Each row of a before or after table is a point. One or more steps were done to the points. Then noise was added and the rows were shuffled. The steps act on columns, c1 being the first. What was done? A step turns or swaps two columns, mirrors them in a line or flattens them onto one, adds a multiple of one to another, or multiplies or shifts one. Angles are multiples of 10 degrees, from the lower column toward the higher: turns from -170 to 170, lines from 10 to 170 but not 90. Use the fewest steps. Two steps may share a column if one is a turn and the other turns, adds or multiplies; they go together, in the order done. Otherwise the lowest column goes first.
In the rows, zero is written as 128.

Before:
[[108 181]
 [123 141]
 [163  85]
 [115 183]
 [ 97 127]
 [112 177]
 [108 139]
 [125  92]
 [210  98]]
After, 9 rows:
[[170 125]
 [107 130]
 [132 130]
 [134 130]
 [115 128]
 [126 128]
 [125 128]
 [222 129]
 [117 127]]
Steps: shift c1 by 10; multiply c2 by 0

Before (11 x 8):
[[130 161 168 103 151 139 140 157]
 [144 146 118 139 126 113 150 147]
 [117 124 153 137 154 154 106 118]
 [134 137 127 139  51 133  89 155]
 [138 122 105 108 129 151 126 130]
 [ 38 130  75 131 139 121 144 157]
 [133 122  80 144  94 147 100 151]
 [105 125 128 150 145 157 142 144]
 [107 124 161 104 142  88 151 115]
 [ 34 145 137 128 147 158 140  43]
 [136 146  60 136 146  99 101 121]]
After (11 x 8):
[[119 105 106 131 129 155 127 120]
 [137 142 130 127  42 105 118 101]
 [141 108 161 136 147  96 146 150]
 [118 142  59 136 137  99  99 131]
 [135 142  81 114  84 133 116 108]
 [156 142 123 115 148 163 137 120]
 [168 139 136 141 150 166 131 249]
 [130 133 157 123 144 156 100 144]
 [220 127  76 126 147 129 141 146]
 [123 147 117 135 131 113 152 105]
 [143 125 169 170 152 148 136 104]]
Steps: turn c1 and c8 by -150 degrees; mirror c2 and c4 in the line at 30 degrees; turn c5 and c7 by -20 degrees; add 0.3 times c5 to c6

Before, 8 rows:
[[200 137 158 105 120 126 129 117 161 116 177 157]
 [148 133  64 164 116 156 109 182 112 116  84 189]
 [150 138 116  99 137 174 153 155 124 115 139 128]
 [ 51  70 166 124 150 161 105  85 139 138 146 141]
 [143  88 189 124 124 102 106 104 102 122 131 126]
 [111 160 141 116 184 170  82  96 112 175  69 141]
 [131 122 116 127 145 119 120 138 158 112 149 139]
 [113 123 156 188 103 145 153  94 198 116 144 112]]
After:
[[ 90 113 189 123 123 101 125 104 102 131 131 105]
 [132 107  63 117 164 113 188 181 155 103  86 110]
 [125 143 158 102 187 198 114  92 145 122 146 153]
 [121 125 120 145 127 158 140 137 119 109 150 119]
 [135  57 158 117 106 161 157 117 125 123 178 128]
 [135 107 120 136 100 124 128 155 174 113 138 153]
 [161 146 133 184 117 112 142  96 171 178  68  81]
 [ 69 206 164 150 127 139 142  84 161 142 146 104]]
Steps: turn c1 and c2 by -90 degrees; turn c3 and c10 by 10 degrees; swap c4 and c5; swap c6 and c9; swap c7 and c12

Before:
[[158 104  74 162 127 118 148 103  86 115  83 145 126 142 157 146 112 106
  183 170 132 111 117 137]
 [161  87  73 120 175 130 180 166 158 104 127  81 110 115  97  88  93  97
  148  59 204 110 102  29]
 [172 114 122 148 161 136 151 112 144  53 100 111 131 138 129 130  66 138
  177 142 125 160 115  89]
 [145  81 117 140 112 128 130  88 125 113  79 135 123 147 117 163  57  76
  175 129 112 147  81  85]
 [135 140  95 163 125  89 110 103 110 116 128 144 151 140 188 106  75  94
  152 158 116 171  98 117]
 [111 130 159 142 139 180 172 140 163 176 132 118 104 173 111 150 117 153
   74 117 121  69 155 142]
 [155 110  92 102 159 145 114  77  97 106  97 119 147 177 149 113  73  96
  177 135 163 165 123 100]
 [ 92 100 157 130 134 166 195 138 184 166 145 125 143 153  63  83 170 156
  106 144 132  72 138  92]
 [ 92 140 104 160 112 115 140 130  91 113 139 133  99 156 100 112 117 108
  188 129 126 152 142 132]
 [165 173 154 139 102 146 109  68 181 177 100 110 107 173 124 113 134 167
  129 133 116  75 137 125]
 [185  99  93 110 128 118 144 110 113  84 117 178 137 150 108 125  79 122
  146  94 134 127 105 100]
 [ 86 173 142 126 114 168 144  97 205 125 125 120 132 157  92 146 163 129
   82 144 126  48 151 136]
 [129 142 147 139 131 144  98 123 161 184 141 120 134 142  86 167 178 147
   97 155 108  89 180 124]]
After, 13 rows:
[[109 131 115 140 139 109  75 174 130 174  89 121 108 106 112 149 116 166
   76 120 121  70 159 129]
 [160  97 188 162 132 137 127 153  83 114 166 147 125 144 158 144 113 125
  178 171 128 116 121 132]
 [159  84 199 119 173 132 102 107 126 106  98  78 110 100  95  90  94 141
  146  60 201 109 104  87]
 [172 112 146 146 156 124 106 146  99  59 113 114 129 141 126 131  63 128
  180 146 127 166 120 110]
 [163 172  99 141 101 116 139 192 104 176  73 110 108 169 122 111 131 132
  133 134 119  79 136 127]
 [144  82 135 138 112 146 127 158  76 107 131 137 121 162 120 164  58 143
  173 133 109 142  80 111]
 [ 95 100 121 127 130 114  52 147 150 174  72 132 137 109  61  75 171 157
  103 140 133  68 139 117]
 [132 147  98 135 122 125 155 142 146 191  90 117 133 125  86 171 176 135
   94 157 107  92 178 122]
 [ 92 138 149 165 111 134 124 156 137 117 169 131 101 116 105 114 116 119
  196 129 126 156 142 133]
 [183 100 164 106 128 127 123 152 114  88 144 178 135 134 106 128  74 117
  147  96 130 131 104 113]
 [154 111 156 102 158 135 156 192  97 104 157 123 143 161 153 116  73 153
  175 132 164 164 130 117]
 [ 87 173 122 130 119 120 106 167 128 124  45 123 136 151 100 147 162 164
   79 141 126  49 152 129]
 [136 140 155 160 128 145 160 140 131 119 143 145 149 145 184 102  75 106
  149 159 114 171  96 127]]
Steps: turn c3 and c7 by -160 degrees; turn c6 and c18 by 110 degrees; multiply c6 by 0.4; turn c8 and c14 by -110 degrees; turn c9 and c11 by -90 degrees; multiply c24 by 0.4
